Each row of a before or after table is a point. The points were changed in one or more steps. Then noise was added and the rows were shuffled. The steps act on how far a point lies along the listed directions, d1 being the first. Write out the steps. A step turns or swaps two directions, mirrors them in a line or flattens them onto one, adds a multiple of one to another, or multiplies one. Angles are multiples of 10 degrees, from the lower direction toward the higher: turns from -170 to 170, lines from 10 to 170 but not 90. Use the fewest steps. Two steps may share a direction if one is a turn and the other turns, adds or multiplies; they go together, in the order done. Otherwise the lowest direction goes first.

Directions:
(1): [ 30  52 -18]
(2): [-51  19 -31]
(3): [-21  29  52]
Before:
[[  0  -7  -2]
 [-26 -41   9]
 [-46 -91  12]
 [ 31  88 -10]
 [  9 -62  -5]
 [-17  33 -78]
 [ 31  21   7]
 [-25  20  34]
 [ 71 -29 -69]
 [ -4   9 -22]
 [ -4  29  11]
 [ 12 -10   0]
 [ 38   6  23]
 [-41  23 -46]]
After, 14 rows:
[[ -8  -1   3]
 [ 15 -31 -32]
 [ 12  28 -18]
 [ 55  13  69]
 [-35 -35   8]
 [ 43 -20  43]
 [ -7  29 -36]
 [ 14   2  15]
 [-77 -62  29]
 [ 25  -4 -19]
 [ -9   9  -1]
 [ 79  51 -24]
 [-30  80  58]
 [-59  -3  23]]
Steps: mirror d1 and d2 in the line at 170 degrees; multiply d3 by -1

Directions:
(1): [ 45  30 -37 -44 -40   1]
(2): [ 22   8  49  34 -52 -34]
(3): [-43 -32   2 -15 -57  41]
(4): [ 30  -4  61 -40  19  37]
Before, 9 rows:
[[  3   4   5   0   9  -2]
 [ -9  -2  34  53 -55 -21]
 [-24   7 -35 -21  35  35]
 [-25  -9  18 -53  47  43]
 [-34 -11   6   2  -4  22]
 [  9  -9   3  -5  11  17]
 [ 10  21  10 -25  -8  26]
 [ 30 -23  84  70   0 -31]
 [ -8 -14 -39 -40 -16  68]]
After:
[[-19   2   9  26  22  -8]
 [-21  18   0  52 -27 -63]
 [  6   6  -1  -6  -3  -6]
 [-30  17 -42  35 -14 -18]
 [-53 -29 -12  63 -26   9]
 [-14   7  18  14 -33   6]
 [ 11  -4  -1  19 -11  -8]
 [ 95   9  59 -18  41   5]
 [ 17  -4  46 -22  53  41]]
Steps: turn d1 and d3 by 80 degrees; swap d2 and d4

Directions:
(1): [-17  44  63 -42  32  -4 -14 -38]
(2): [ 35 -50  50 -11  11 -25  58  13]
Before:
[[ 26  12  39 -31   5  -9  -2  -7]
 [-32  31 -95  22 -20  19 -62   7]
 [ 32 -41  24   7  14 -20  36  14]
 [  4  10 -91  51 -16  16 -31  19]
 [ 25   3  52  -4   7  -5  44  26]
 [ 24  -8  91 -32  54 -40  46 -15]
 [ -3  -2 -29  13 -17  -3  -1  18]
 [  0 -10  53 -57  15  -3  32 -27]
 [ 22 -29   3  -7  15 -14  12   5]]
After:
[[ 30 -45 -14  27  -2 -11  28  25]
 [-47  71 -46 -12   7  16 -76 -24]
 [ 38 -10  33 -24   0 -14  14   6]
 [ 18 -44  37 -39   3  -7  54  -6]
 [-19  56 -68  27   1  22 -60 -10]
 [ 21 -31 -18   2   8 -10   7  11]
 [ 31 -14  24  16  -7  -2  47  41]
 [ 47 -56  53  -2  31 -43  73  18]
 [-13  14 -28   8 -14  -1 -14   8]]
Steps: turn d1 and d2 by 40 degrees
